Each wall is flat, endless, passes through zero and stands at right angles to its row. A trip goes straight from one point to another. List the walls that it crosses, first one first.

Walls:
(1): [  0 -10 -79]
(2): [11 46 -2]
(3): [19 14 37]
(4): [-47 -28   6]
(5): [-65  53   8]
(6): [-23 -33  53]
Trips:
[-57  42  11] to [ 13 -24  71] -> 3, 2, 5
[26 28  0] to [ 44 116  78] -> 5
[-16 -38 -25] to [-16 -52 -26] -> none
[-81 -17  62] to [-41  36  28] -> 2
[40 76  5] to [  2  40 -21] -> 1, 3

Walls:
(1): [ -7 -53 -47 -36  56 -18  21 -74]
(2): [-37  63  21  -9 -22 -18 -65  -4]
(3): [ 55 -47 -22  11   1  24 -45 -52]
(4): [-55 -30 -26  73 -41 -10 -61 -65]
(5): [-12 -21  19  14  42 -43  18 -29]
(6): [ 21  12 -51  62  12  -5  23  16]
(7): [-32  -6 -21  -5  59 -29  61  36]
Trips:
[-66 -16 -76   7  73 -57  56  24] to [-87  -6  32 -96  20  14  29   7] -> 6, 2
[ -3  51  27   0  24 -54  44  81] to [-23 -18  22 -45  -9 -59  -8  15] -> 6, 1
[ 16  42  64   3  53  19 -28 -19] to [ 11  -7 -69  -7 -51   0 -13   1] -> 5, 4, 6, 1, 2
[  6  18 -56  56   6  69   3  48] to [-21 -40 -70 108 -16  38 -33  31] -> 7

Walls:
(1): [ 14  62  90   1   9  27 -17  31 -39  17  34 -27]
(2): [ 93 -81   9 -28   7   7   6 -35 -55 -59  -7  39]
(3): [ 24  40  -1 -65 -70  -2 -13 -51 -38 -20 -20  58]
(4): [  5  50  46 -71   7 -28 113  10 -47 -49  65 -11]
Trips:
[ 11 -16  53  35  21   3  46   5 -37   1  42 -52] to [ -4  51  24  -5 -13   3 -10   5  65 -25  43  33] -> 2, 3
[-13  32 -13 -45  38  40  22  20  11 -14  72 -24] to [ 33 -55  41 -37  39  47  88 -70  11 -52   1  20] -> 2, 3, 1
[ 13  50  18   5  54 -39  -1 -58  40 -34 -25 -39] to [-32 -22 -44  43 -39 -45 -11  20 -31  34 -34   9] -> 1, 4
[ 40 -87 -35 -68  36 -18 -34 -39 -51  48 -19   7] to [ 56 -67 -20 -33 -18  46  21   3  44 -17 -15 -39] -> 3
[-24  43  34  41  19   2 -54  47  21 -46 -16  19] to [-86  55 121 -13  -8   4  17 -38  42  22 -19  57] -> 3, 4
[  7  29 -47 -49 -12 -13 -40  15  13 -29  51  10] to [ 39 -38  28 -45 -15  31   5   7  30  36  44  25] -> 2, 1

Walls:
(1): [ 12  44  27 -15  -6   8  10 -27  33  50 -31  21  41 -14  41  -6 -24 -34
  -5 -29]
(2): [-48 -11  27 -11   2 -36 -36  -7  15 -38 -79  77  -4 -97  -7 -20  19  64
 -22  11]
(3): [-43   9   0   2  17 -68 -29 -49   7  11  29  13  66  36  -2  -5 -60 -29
 -22 -65]
(4): [ 27 -29  50 -32  33 -75  -3 -13   4 -26 -33 -41  22  34 -19  27  20  21
  36   2]
(5): [-52 -17   0 -39 -40 -11 -33  -1  -1  31 -41 -70  38  37  21 -51 -35  43
   4   1]
Trips:
[ 27 -69   6  -6 -15  40  -3 -49 -40  12  31  17  21   7  30 -16   2  27
  33  55] to [  9 -30  52  50 -22 -66 -35  -4 -54  -2  77 -36  30  15  83  36  25 -10
   3 -13] -> 4, 3
[ 73 -86 -11 -19   6  31 -50  12 -12 -45 -71  29  14  21 -47 -78 -59  18
   3  -3] to [-73  42  35  43 -29  27 -34  -8  48 -44 -13   6 -12 -39   8  -5 -23  10
 -30 -25] -> 4, 3, 1
[ -11   -2  -20  -21   -7  -28  -64   -2  -10   25  -24  -21  -31    4
    3  -26   24  -10 -100   17] to [ -9   0  94  20 -76 -10   7  18  31  28  40  74  -3   2 -10  28  19  56
 -51 -15] -> 1, 5
[-17 -23   1 -52 -47 -28  -5 -83  14  32  26  18  62 -12   5 -72  46  30
  32  24] to [ -9 -13 -43 -40   6 -53 -36  -6 -50  65 -22   5  12   1  16 -42 -49  49
 -12  21] -> none
[  8 -32 -21  18  32  21  45  13 -95 -20 -38 -47  13  25 -14 -70  36 -59
  33  37] to [   7   81   27  -39 -121   19   22  -32  -31  -25    9  -15   21   -3
   -2  -25  -40    7    0  -19] -> 4, 1, 3
[-23  -1 -15 -36 -59  16 -12 -37   9 -29   6 -14 -62 -11  83 -16   7 -71
  20 -71] to [-52  38  13 -18  37  35  -6  22  49  -7  25 -33   3 -62   2  -1  20   9
 -10 -75] -> 2, 5
[ 17 -47   2 -31 -13  20  83  29 -10  69   3   4 -24 -21  -8 -77  37 -44
  23 -10] to [-41 -93  36  -8  46 -31  -8 -49 -37  45 -12  26   2 -20  -3 -47 -36   9
 -14   0] -> 5, 2, 3, 4

Walls:
(1): [ 39  52   3  22  23  -5  18  30  33  18  15  -3 -31 -18 -12  13  19  -5
 -46  22 -28  -5 -29  -8  17  35 -55 -32 -27  -4 -14  35 -40 -24   5  11
  54 -13  10  11  -6 -22 -63 -30 -23  61  14  12]
(2): [  0   8   7  -8  35  23  25  -7 -47 -33 -43  70  26 -23 -42 -22 -19  -7
   5  -1 -52 -18  -7   7  -4 -18   0  25 -24   6 -60  74  16 -55 -52 -13
  63 -23 -17  62 -65   7 -30   0  36  35   9  -6]
(3): [ -3  -2  -2  31  -6 -15  56  35 -44  64 -41   3   6  30  29  22 -34   5
 -37 -20  -1 -18 -34  23 -21 -58   1   5  20 -38 -33  15  18 -27   2  -5
 -24  29  40  16   9 -65  13 -53   5 -28  18 -56]
(4): [ 14   1   5  19 -47  -8  -9  43  37 -32  38  13 -14  19   1 -11 -47  25
  -2 -10  19  14  47 -19  34 -14 -11 -50 -61 -19  15  -8  52  32  18   6
   0  50  15  17   8 -26  -8  10 -19 -45  41  20]
(5): [ 13  10 -22  25  -7 -20 -53 -24 -17 -63  14 -18 -91 -21  40  26 -43  44
 -30  16 -82  20  17  35 -76 -51 -14 -16 -49 -61 -45  47  59  31 -11 -41
  22   4  -6  -2  -2  -4  -6  43 -56 -41   2  45]
(6): [ -7  25  11 -17 -63   4  22  96   1  14  12  22 -28  15  16  -1 -53  -3
  -1   3   9   8   0   3  -7  31  -6  21  12  -1 -23 -24 -27  -7  30  31
   2   0  16  59  11  36 -33  18   5  29 -64  23]
Trips:
[  41  -20   31   13  -42   -4    7   -2  -36  -11  -31   28   29  -62
  -12   42  -11   13   19    1   -5  -46   11   61  -64  -32    0   13
   45   30  -38  -29   38  -28 -110  -30  -20    2   -2  -15  -13  -18
  -47  -29  -33   14   -1    9] to [ -7   2  37  -8   8   8 -33  30   4 -24   3  56 -68  -8  11  -1  37 -45
 -29 -10 -15  14  50  -7   0 -14  40  -7 -69  18   8  -6  -9  27 -41  53
  -3 -53  26 -17 -23  44  -2   8 -27 -29 -19  34] -> 3, 6, 4, 1
[ 13 -27  20 -45 -26  -7 -12  17 -13 -17  17  -3  34  18   7  -2  24  -1
  12   7  47  22  -3 -36  34 -17  28  42  11   5  19 -20 -35   4  -2 -16
  16 -34  21  19 -13  22  21   6 -42 -75 -47 -27] to [ 64  -5  38 -50   4   4  -4  -8  12  21  -2   1 -18  57 -22 -70  -9  -4
  20 -18 -39  26 -56  12  15 -49  39 -68  -5 -28   7  47 -42  50  22   2
  -4   4 -17 -30  21 -10 -13 -14 -23 -28   8 -24] -> 4, 6, 3, 5, 1
[  1  49 -55 -20  16  56 -17  30 -39  44  35  18 -10  -7  22  39 -31  26
   3  16  26  -6  -3 -37  67 -17  22  -4  10 -42  33  12  -6 -27  40  13
  -8  19  11  -6 -28  41  29   0 -19  20   1 -18] to [ 18  19  67  -5 -12  78 -49  61 -13  14 -15  21   6 -16 -32 -35  19 -61
 -32   1  40  57  -7 -23  31  55  -7   2 -18 -24 -51  38 -10   1  18  10
  43 -22   2   3   2   0   1 -15 -35  -2  46 -16] -> 2, 3
[ 30  30  57  -2 -10   9   7 -15  65 -29  24  -2 -46  21 -17  22  63 -60
 -22  -5 -39  59  16  -9  29  13  12  32 -50  16   8 -11  -4  87   1  -2
  52  -5  55  32  42  19 -15 -21  47  41 -14 121] to [-32   3   5 -21  83  41  24  45  59 -50 -27 -20  52 -57 -28  -8  -3  28
 -20  19   4 -49   5  26 -34  66  12  -5  -1  54  38  -4 -20  -9  13  47
  -8 -31  37  91 -16 -29 -18  27 -20 -47   1 -17] -> 5, 2, 4
[  2  26  -2 -20  -1   2  -9   7  -1 -25 -65  28  -2  19  44  15  60  17
  31  73  33   6   7  18 -13 -46  -1   4 -11   6 -61 -11 -16  22 -16  45
  21 -55 -15 -22  29 -35 -29 -20  31 -31  33  28] to [-41  13  22 -29  24  -6 -57  10 -25  29   3  29  -9  -5  50   9 -16  49
  37 -31 -19  26  -3 -35 -70  37 -53  40  14  71  41 -23  21 -36 -44 -17
   2  36 -39  27  38 -69 -29 -27  35  61   5 -20] -> 5, 6
[ 51  47  33  84  16 -18  17  25 -11  -6   7   2   1  30 -43  73 -10   2
   0  24 -17 -27 -33 -23   4 -17  41  -8   8  30 -76  14  -6  -8 -11 -64
  -4 -24 -61   8 -12  21 -22 -39 -12  58   2 -47] to [ 12 -39 -83  39 -29  15  21  -7  59 -48  52  -4   6   0  48   3   1  63
 -20 -30   8 -53  14  10  59  67   7 -18 -44  -5   3  55  -3  -8  36  -3
   1   8  31  18 -30  18   8  61 -31 -27  41  -9] -> 6, 4, 3, 2
